Each row is a point. Each copy is the shape, with its points in the same order, turned, moved and blurred by noise. Some copies are also mirrored. Which?

Shape (7 x 2):
[[-27 -29]
 [ -3  -5]
 [ 16  15]
 [-36  67]
 [-17 -34]
 [ -6 -36]
 [ 11 -20]]
Copy 1:
[[-11  33]
 [-13   1]
 [-14 -28]
 [-89 -24]
 [  0  31]
 [  9  24]
 [  9   1]]
Copy 1 is: mirrored
Copy 2:
[[  1 -42]
 [ -7  -7]
 [-15  22]
 [-81   2]
 [  8 -33]
 [ 22 -24]
 [ 15   1]]
Copy 2 is: only turned
Copy 3:
[[-34 -27]
 [  1 -17]
 [ 26  -7]
 [ 50 -77]
 [-34 -16]
 [-31  -4]
 [ -9   2]]
Copy 3 is: mirrored

Shape:
[[ -7  21 -95  -5]
 [ -8 -20   5   7]
 [ 12   9  11 -35]
 [ 38 -19  -9  37]
 [ 13 -20  30  22]
 [-15 -19  49   2]
 [-24 -35  27  14]
 [-11  23   9 -34]
 [-34  20 -10 -13]
 [ 15 -18 -12 -36]]
Copy 1, 10 rows:
[[-66  51 -47   5]
 [ -2 -17   2  32]
 [-22 -30  13 -18]
 [ 30  -6 -38  15]
 [ 31 -24   6  28]
 [ 12 -39  38  31]
 [  5 -30  21  56]
 [-34 -12  30 -11]
 [-38  12  27  16]
 [-33 -36 -16  -4]]
Copy 1 is: only turned
Copy 2:
[[ 36 -44 -77 -20]
 [  3   5   8  15]
 [ 41  15  18 -19]
 [ 37  -4  -3  58]
 [ 13  25  24  42]
 [ -7  35  40  15]
 [-20  14  28  20]
 [ 28  28   1 -34]
 [  7  19 -22 -26]
 [ 39 -16  18 -13]]
Copy 2 is: only turned
Copy 3 (10 x 4):
[[-13  87 -40  13]
 [ -6  26  37 -21]
 [ 29   1   4 -34]
 [ 17  33  52  33]
 [  5   3  59  -5]
 [ -9  -7  57 -39]
 [-22  19  61 -33]
 [  1   3  -9 -38]
 [-25  21 -10 -33]
 [ 37  36  13 -29]]
Copy 3 is: mirrored
Copy 4, 10 rows:
[[-85 -47 -29 -38]
 [ -1  20 -16 -13]
 [ -1   6  29 -44]
 [  2 -18  -6  28]
 [ 22  21   0  13]
 [ 23  53   1 -10]
 [ 18  47 -25  -9]
 [-18  23  26 -47]
 [-41  31   1 -36]
 [  5 -14  -1 -48]]
Copy 4 is: mirrored

Shape, 10 rows:
[[-12  59 -17  14  34  20]
 [-39 -27 -48 -55   6  20]
 [ 17   2  61  -9   0  -2]
 [  8  -3 -20  24 -20   1]
 [ -6 -11 -21   4 -61   7]
 [-16 -42  29  31 -24  47]
 [ -9  51  22  13  13 -49]
 [  0  -7 -26  23   7  11]
 [-28  35  12 -16  10 -52]
 [ -2 -15  60   6   2   9]]
Copy 1:
[[-11  29   2  56  57  12]
 [-24 -39 -39 -32  40  -5]
 [ -2  50  25   0 -31  -6]
 [-32 -12  -8  43 -18  18]
 [-45 -12 -40  20 -35  32]
 [-59   1  33  -6 -29  46]
 [-22  56  -2  63   9 -40]
 [-27 -19   7  40   5  12]
 [-30  44 -22  34  16 -51]
 [-23  43  40  -3 -23   5]]
Copy 1 is: only turned
Copy 2 (10 x 6):
[[-32  52  -8   6  41 -37]
 [ -5   9 -35 -46 -39  12]
 [ -3  24  74  25  24  23]
 [  8 -20   4  20  31 -21]
 [-18 -51  -9  25  14  15]
 [ 18  -2  -7  54  29  53]
 [-29  25  48  30  12 -54]
 [ 16  16 -15   5  34 -26]
 [-24  26  40  19 -22 -50]
 [  7  31  42  39  21  32]]
Copy 2 is: mirrored
Copy 3:
[[ 26  42  -6 -17  47  22]
 [-14 -25 -17 -67 -20  44]
 [  5   6  63  20   1 -14]
 [-19   3 -20  22   1   6]
 [-53  -5  -9  20 -11  31]
 [-42 -49  26  21  40   4]
 [  3  75  23  -5  14 -19]
 [ -7  -5 -26   3  23   1]
 [-11  62  28 -28 -10 -12]
 [ -9 -18  60  11  17 -16]]
Copy 3 is: only turned
